Rows are points. A path goes straight from each point to the next, and from the last back to the first. The post is the endless flat space through its rows: a point in 2 columns, a line in 3, a plane in 4, and so on, so that a path can go around it. Count how often the path circles the post. Going back the other way cancels.

Post:
0: -25  -8 -33
1:  29  -3  17
Path:
0: -27  20 -26
1:  -4  16 -58
2:  16 -19 -55
3: -16 -34 -26
4:  13 -13  26
5:  -6   2   2
6: -52   3 -66
7: -13 -10 -43
8:  45  -5 -14
9:  38 -35  22
10:  -5 -43  24
11: -42   1 -19
12: -37  41 -32
13:  37   8 -12
14:  51   5  10
15:  39 -25  10
16:  19 -25  21
17: -27  -9  22
Times around: 3

Post, 10 rows:
0:  11 -11 -23  29  -2  -2   3  21  12  -3  16
1: -29   2 -46  -7 -34   4 -47 -11 -10  52  -2
2:  35  19  40 -23  22 -61  48  34 -57 -30 -21
3: -21 -32   4 -24  -9 -12  21  17  -6  -4  -7
4: -42 -24  -6   5   8 -40   0  17 -13 -17 -36
5:  16 -33 -17 -31  20  -4  22 -14  -2 -36   8
6: -37   1 -47  -8 -32 -14 -13 -25  13  32  31
7:   3  31   4 -28 -50 -12  -4 -16   7   4  -3
8: -13  14  48  34   3 -12 -48  10 -30  15   2
9:  24  12  65  26 -14   8 -12 -34 -32  21 -18
Path (21 x 11):
0: -33 -39 -31 -41   9 -53 -40  -5 -63   9  46
1:  28  -1  23  -4  -8 -34  16 -29  26 -24  14
2:  -2  36  51 -48 -10 -40 -16  23  -9  22 -22
3: -26   8  19  -6   3  34 -46 -57   6  24  24
4: -17 -24  13   4  46 -17  10  30 -18 -32  27
5:  12   5  -7 -33  57 -25  -5  54 -27  11  16
6:  -2  33   2  23 -14 -36 -39  -7  36  12  48
7:  31   4  -7  17 -34 -57 -12 -29  10 -54 -28
8: -10  13  14 -18 -65 -12  -7  10 -15 -11 -28
9: -35  28 -37   7 -25 -28 -25  62 -30  30   5
10:  -1  48  46   7 -35  15  -3  18 -19  48  -9
11:  34   0  -4  -6  10   1  10 -27  20 -41 -14
12: -12 -35  38   0  38 -49 -26  40 -17 -19 -24
13: -14 -61 -16   3  34 -37 -26  41 -33 -27 -14
14:  -7   0  15 -31 -59 -29  18  32 -11 -40 -84
15:   3 -12 -18   1  37  30 -28 -62 -73   3 -24
16:  -8   5  13 -14 -21  -8  43  23 -26  21 -75
17: -35   9  46  -2  -7 -29 -30  13   8  -1  -7
18:  38  47  70  51  42  -2  10  -2  -7  12  15
19:  26   3 -13 -18   1  -2  36 -10 -18  -3  14
20: -22   8  27 -15 -60  -4 -22  12 -45  40 -51
Times around: 1

Post:
0:   3 -10  -4  23 -11 -14  14  32  -6  -2 -18  -6  -2  19   7  -8 -51  21
1: -21  20 -30 -40 -15  21  31 -13   2 -11 -11 -46  17  -8   5  27 -13   4
2: -26 -23  51  38  10 -41   5  25 -36   7 -19  52 -50  -1  20  23 -43 -20
3:  -4  26   4 -37 -13   7  20 -17 -52  -2  14 -33  39 -10  20 -39   2  21
4: -26 -22 -47 -17 -22  10  52 -14  -7 -19 -14 -17   2   5  11 -40  37  10
5:  15 -25   3  20 -12  -3   0  26 -31  -5  -3  17 -39 -15 -36 -20  -3 -59
6:   8   5  32  48  39  -9  -5  37 -65 -21 -11 -13 -41  12  25  -4 -25 -30
7:   7   9 -33 -33 -32 -17  16  -9  24 -87  11 -11   9  -1   1  11   2  20
8:  21 -11  19   7 -23 -22  27  24 -24  26   9 -28 -47 -12  17 -16  34  -5
9: -15  10  16  34   1 -38 -12  40 -37  10 -23  14 -39  52  23   5 -16 -37
10: -16 -27  43  27  48 -26 -11  66  -5  -1  -3  21 -32  30   1  12   2 -23
11:  -5  36 -27  19 -24  22  -3 -39 -59  30   9 -34  -1  -1   0   1  15  56
12:  14 -37   0  19  -1 -19  36  10 -42  25 -36  10 -17  22   9  18  18 -30
13:   1   1  38 -12  16 -22   2 -26  22 -31 -20 -23  -7  28  -3  -9 -30   3
14:  17 -33 -37  -7 -21   4  42 -35   7  30  40 -43   6 -18  26 -13  21 -22
15:  21  52 -29   2  -6  22  31 -34  -2  13  -7   6  -2  -1  17  13  -3  11
16:  -5  -6 -11   9 -57  38  71 -29  -2  -1  27 -11   7   1  30  25  26   4
Path (27 x 18):
0:   9 -25  15   7  -9  13  19   9  -9 -59 -28   3   5  28  -6  26   2 -31
1:  30 -16 -29  13  -8  25  47  -9 -45   3 -53  20   6   5  17  17 -22 -43
2:  13 -11  30  -6 -23 -54  29 -22   0  26  -5  -3 -11 -21  47 -13   4  59
3: -33   1  11  60  24   2  40  17 -28   5 -29   0  -6   7  19  16  -1  31
4:  41  -9  20  10  -6 -24  52 -13  20 -70  49  -3 -42 -52 -14  10 -40  34
5:  21  -6   2 -16 -23 -21  51  76 -40 -13 -44 -13 -21  54  27  32   5 -41
6:  49  -2  -9  65 -30  34  20  -3  16  -3  -7 -21 -58 -18   2   6 -39  38
7: -22 -34 -20  -9  23  15  15   4 -65  49  22 -27 -28 -48  35  11  36  19
8:   4  28  42  45   6  -5  20  19   7 -42  23  47 -60  59  15  69   4 -24
9:  -7  -9 -36   6  47  11  71   1 -17  26   2 -34  26  -3  11   1  -3  26
10:  21   2 -10 -34 -11 -26  37 -59 -10 -10 -33 -15 -10 -40  13  -1   5 -39
11: -23 -61  24  26  -8 -35  42   1 -35  94  -3 -11  28  21  52  -3 -22  20
12:   9   3   1 -12 -13  14  33  28 -49 -47   6 -14 -12  15 -37 -68  15 -59
13: -13 -54 -11  17  37  47  68  30 -17   4   4  10   7  16  20  16   3 -75
14:  27 -51   8   7 -55  30  18 -51  -9  -4  33  -5 -21 -31  14 -28  -6 -57
15: -19  12 -31 -18   2  14 -32 -40 -27 -21 -70 -29  55  26 -24 -47 -25  27
16:  -5 -41 -41  42 -14  23  18   1 -25  35  -7 -24  -3 -46   5 -16  39   9
17:  -4   4  23  -9  18   8 -12  14   5  -4  13 -21  -2  12  26   6   8   7
18:   6  29 -30  45  -3 -15   4  -7 -45  26  -9  10 -38  43  45 -19   6  33
19:  11  22 -35   5 -40 -29   0 -35 -41  26 -15  12   6  47 -21  -1 -19   3
20:  -5 -60  55  58  44 -59   4  -3  -2 -56  24   3   3   9  24 -58 -21 -34
21: -13   4  17   3  28   3 -46  26 -22 -33 -58  -6  -3  52 -28  -9  37 -26
22:   0 -31  46  32 -22  -5 -17 -30  -9  40  17  12 -57  21  23  25  26 -42
23: -72   9 -47  -1 -25  75  54  30  -4  -9 -12 -12 -39  23  59 -15  36 -26
24:  41 -14  -2  13 -15   9 -22 -19 -15 -15  25 -49  17   6 -12 -78  25  10
25: -18  -6 -66  28 -45  -5  27  32 -33   8  11 -31  16  13  37 -24   7  18
26:  53  18  -9  27 -21   0   5   4 -75 -21 -22 -59 -18  -3   2 -48  10 -21
Times around: 0

Post (17 x 18):
0:  -6   1 -23 -15   7  -8  -4   5   3 -18  35   4 -33 -12  28 -24  46  15
1: -11  21  -6 -36  29 -21 -17  -1  -2 -19 -11   1 -51   4   4  12  -3 -13
2:  33  14  -3 -18  11  -5 -41  18  -7 -22   8   6  -4   5 -20   6   5   7
3:  28  37 -30   7   8  -7  47  15  27 -23  13  -1 -33 -23 -22  13   8   5
4:  13  16  56  -9 -13  -2 -28 -41  47  -6 -24 -30  30  11 -14   9  -8  -8
5:  17  22 -22 -28  37   4 -12  -1  14 -29 -18 -10  -2 -32  -4 -15  14   9
6:   0  -2 -16 -26  -7  -1 -10 -33  14  -8 -22  -7 -14  13 -32  21  17   0
7:  15  23 -11 -11  -3  14 -12  23  20  23  18  35 -22 -31  -8 -42  12  -7
8:  14 -33   2  18  37 -14   4  54  38  13 -15  -1  -8 -24 -20  10 -36 -41
9:  42 -10   5 -39 -15  47   9 -23  -8  29  -6   1 -20  40  -7  -4 -11 -11
10: -25  26 -23  -4  50   6   8  17 -29 -27  26  12  -8 -13  19  -5 -13 -18
11:  23 -35 -39 -22  52 -20  -7 -13   7  46  68  -3 -42  19  38  10  45 -36
12:  19  -6 -11  12  15  13  -3   7   3  -5  -8  40 -32 -26  -4  26  45  -3
13:  13  32 -29  20  25   8 -16   7  35  11  -5   9 -19   0  -5  -4  26  38
14:  -7 -13  72   1  95 -80 -36 -50 -15  86 -24   6  18   9  18   4 -18 -18
15:  43 -23  -9   1 -33  22   3  -9  13   5 -23  28  13 -18  -2 -29 -69 -21
16:  34  39 -13  40 -19 -12   7  37 -11  18 -41 -74  20 -20 -17 -33 -35 -35
Path:
0:  37  42 -41 -26  10  13 -42  -9  27 -23 -45 -20  -5  -6 -13   8  20 -34
1:   5   5 -33 -14 -10   8   3  62 -46 -26 -38  37 -31 -58 -43  -1  35 -56
2:  63  -6  32 -29  -3 -17  -5 -35  31 -19 -38   4   8  38 -27  -2 -50  22
3: -47  -8  25 -18  -3  41  13   6  12  28 -22 -42 -11   0   7 -30 -34 -90
4:  32  37  17 -49  27 -54 -14  -4   9 -32 -49   8  -7   2 -69  14  -6  10
5: -12 -16 -42 -10   2 -17  -8  44  29 -37  22  38 -50 -44  21 -12  10 -25
6:  12   5  21  32  16 -17 -10  14  15   1   9 -16  -8 -17  11  31  21  -6
7:  15 -14  47 -10 -13 -26 -66 -13  33  22 -14 -24  25  12 -10 -19 -46 -15
8:  33 -20 -42 -30  -2 -10 -61  47  22 -40  22 -33 -29   4 -18 -18  11 -36
9:  43  -7  35  37   9 -58 -47 -15  26   1 -49  54  24 -18 -22  36   7  -7
10:  29 -18  -8  34   4  18  20  60  27   6 -30  -7   6 -25  -6   5 -17 -39
11: -11  69 -16  -1  40  12  24  20   4  60 -27  -3   6  32   1 -48 -28  25
12:  26 -13 -58   9  21 -22  43  10  27  65  -1  28 -72 -14   9  22  57  30
13:  49 -13 -36 -28  -4 -20 -32  21 -19  31  -8  10   1 -11 -19   1 -23 -11
14:  16  12  -5 -44  67   7  -1 -62  -5  -1  32 -22 -15  57  29  59  17  18
15: -10 -10 -36 -49   7  39  -7 -23 -46  40  39 -38 -47  53  10 -39   3   6
16:  -3  28  21 -28   2  19 -26 -40   9 -21 -38 -34 -13  52 -12   9 -14 -30
17: -13 -15   0  34  10 -15 -33  14 -15  38 -60   8 -26 -19 -31   7   3 -23
18: -17   7 -41   2  15  31  33 -24   5   4  -8 -53 -16  14 -21  21  28 -63
19:  -6  19  13  35  10  10 -15   9   9  16   0  -7  15  27  16 -46 -10  22
20:  17 -11 -56 -54   8  43   0   7  18  -3  46  -5 -59  -7   6 -57  42  28
21: -19 -28 -17  -1 -11 -19   8 -26 -18  27  -2 -23 -18   5 -28  24  -1 -59
22: -17   7 -30 -12  47  -3 -38  12 -42  14  -3  22 -34  51  -3   4 -25   1
23:   8   1 -48   7  22 -18 -22  58 -33 -34   2  10   9 -26  18 -41   7   0
24:  27  -9 -12  10  24 -48  15  -4  -5  30 -58  26  -8 -43  15 -10 -15  20
25: -20   5  15  -2  22  20  -1 -30   9  22 -46  -1 -16  27  -4  39 -36  -8
26:  47 -51  55 -26  -4  16   3 -25  28  12   7  17  12 -62 -15 -17 -18 -46
27: -28  13  35 -12   1 -38 -46 -21  11  27   2   9  -3  17 -21 -10 -45 -75
Times around: 3
